Rows are points. Each copy is the shape, with its points in the same order, stretched, turned, moved and blurred by noise. Is it also mirrored, or only turned?

Shape:
[[-23  -2]
 [ -4 -13]
 [-81 -25]
 [-35   7]
 [ 10 -48]
 [ 26  -9]
 [ -2  34]]
Copy 1:
[[ -5  30]
 [ 16  19]
 [ -8  95]
 [-17  39]
 [ 53  10]
 [ 25 -11]
 [-26  -2]]
Copy 1 is: mirrored
Copy 2 (7 x 2):
[[-11 -13]
 [  8 -22]
 [-60 -51]
 [-30  -3]
 [ 31 -47]
 [ 35  -9]
 [ -9  21]]
Copy 2 is: only turned

Shape:
[[-18   9  85  38]
 [ 68 -48  15  13]
 [ -7 -24 -13   6]
 [-10  12 -12   0]
 [ 46 -18 -13  30]
 [-25  10   2 -17]
 [ -3   7  -9 -12]
 [ -5 -19  -5 -11]]
Copy 1, 8 rows:
[[ 87  48  -2  40]
 [ 62 -64   6 -40]
 [ -2  -9  32  -8]
 [-16  15   1  -7]
 [ 23 -46 -22 -10]
 [-15  32  22 -16]
 [-13  11   7 -24]
 [  0  -1  36 -24]]
Copy 1 is: only turned
Copy 2:
[[  3  95 -18  10]
 [ 12 -26 -43 -12]
 [-24  -8   2   2]
 [ -3  -4  25   5]
 [ 11 -18 -15  21]
 [-12  12  37 -10]
 [ -1 -10  28 -10]
 [-22  -8   8 -17]]
Copy 2 is: mirrored

Shape:
[[-56 -30 -16  14  21  42 -53  -1]
 [ -7 -24   3  45  37  11  -7  12]
 [  6 -63 -28  19  51  20  11 -26]
 [ 15 -18  34 -62 -60  47  -1   2]
 [-58  19  -3  16  20  -1 -24  -8]
 [ 34 -16  31 -16 -24  10 -40 -24]
 [ 55  10  17 -27 -12  17 -13   9]
 [-46  -6 -39  23   6 -31 -41  18]
 [ 47 -18  24   4 -48  26   4 -23]
 [-67  -7  -3  15  -1  -9 -25 -13]
 [ 10 -18  -9  25  60 -31  -4 -34]
 [-32 -34  25   3   7 -11 -25  11]]
Copy 1, 12 rows:
[[-26 -21 -10 -76  18  64  34  -7]
 [ -4 -38 -12 -17  39  10  -8   5]
 [ 19 -27  27 -25  49  -3  13  30]
 [ 10 -13  40  32 -80  51  31  14]
 [ -7  23 -29 -36   7  26  19 -18]
 [  6 -31  30   7 -38  10  31 -32]
 [ 36 -25  33  24 -35  25 -21 -12]
 [-30   0 -20 -63  -1  -8 -21  -7]
 [ 33 -47   8  22 -54 -15  27  -3]
 [-32  14 -27 -39  -5  10  33  -9]
 [ 18   1  16  -7  50 -36   4 -13]
 [-50 -18   8  -4   6  18  15  -7]]
Copy 1 is: only turned
Copy 2, 12 rows:
[[ 54  -5 -19 -50 -38  33 -41  42]
 [ 67  -1  -8  26 -16 -25   2   7]
 [ 46 -40   2 -15  11 -12  46  -5]
 [-86  -7 -12 -34  22   1   5  92]
 [ 40  38   5 -21 -35  16 -50 -20]
 [-51 -47 -26   4  -9 -34 -19  30]
 [-43 -33 -41  32  47 -18 -15  31]
 [ 57  23 -71 -29 -60   6 -21 -37]
 [-63 -44   4  32 -12 -26  38  46]
 [ 25  36  -6 -51 -63   9 -26 -11]
 [ 39 -19  -1   9   8 -40   9 -73]
 [ 22  17 -28 -34 -38 -40 -19  16]]
Copy 2 is: mirrored
Copy 3:
[[-63  -6 -18 -52 -21  12  25 -34]
 [-37   7  -7  -6  12 -37  26 -53]
 [-51 -65  -2  -2  15  -4  22 -74]
 [-29 -26 -56  30 -17  35 -46  89]
 [ -6  33  31 -39 -23  -6  24 -32]
 [-22   6 -35  -8 -15  20 -66   8]
 [ -4  12 -52  33  10  37 -34   4]
 [ 24  24 -13 -71 -22 -17  22 -34]
 [-23   4 -49  36 -37  -5 -54   9]
 [ -7  10  28 -57 -33 -22   6  -8]
 [  2  -5  34 -17  20 -10   0 -95]
 [-14 -10   6 -47  11 -36  -3  12]]
Copy 3 is: only turned
